Each point is reached from the start by the listed moves, each made 0, 1 or 2 times, or once backwards (-1), plus a little noise. Is the number of moves made odd or even? Then give how often each move was made.

Moves:
(1): [ 22 -22]
(2): [23 23]
Start: [3 0]
Points:
[50 49] => even (0, 2)
[-20  19] => odd (-1, 0)
[27 67] => odd (-1, 2)
[ 25 -68] => odd (2, -1)

Moves:
(1): [ 23 -17  -8  -8  14  18 -19  19  -4]
(2): [ 3 32 -8 -4  8  9  2  1  7]
(3): [  7   3  27   0   5 -10 -10  15   4]
(4): [  2   0  -4  25   1  12  -5 -18  -8]
(5): [-28   4  -2   0  25 -10 -16  -2  -6]
(6): [-17   1  18 -13   4  32   4  11  -1]
(7): [  1  -8   6  -2  11  -2  29   2 -12]
(8): [-4 -1 -3 15 -2 -1  2 15  4]
(9): [ 1  1  3 -1  7  7  6 -9 26]
Start: [ -5 -18  10   9 -10 -11   6   7   6]
Points:
[ 39 -38  -8  23  56  47  33  40   4] => even (2, 1, 0, 1, 0, 0, 2, 1, 1)
[ 31 -89 -13  31  58  -6 -14   0  19] => odd (2, -1, 0, 1, 1, -1, 1, 0, 2)
[-59   1  95 -25  25  18 -34  77  52] => odd (0, 0, 2, -1, 1, 2, -1, 1, 1)
[-23 -50 -15   2  40 -46 -74 -18  18] => even (1, -1, 0, 0, 2, -1, -1, -1, 1)
[-71 -52 -21  92  38 -12   8 -12 -34] => odd (0, -1, -1, 2, 2, 0, 1, 2, 0)
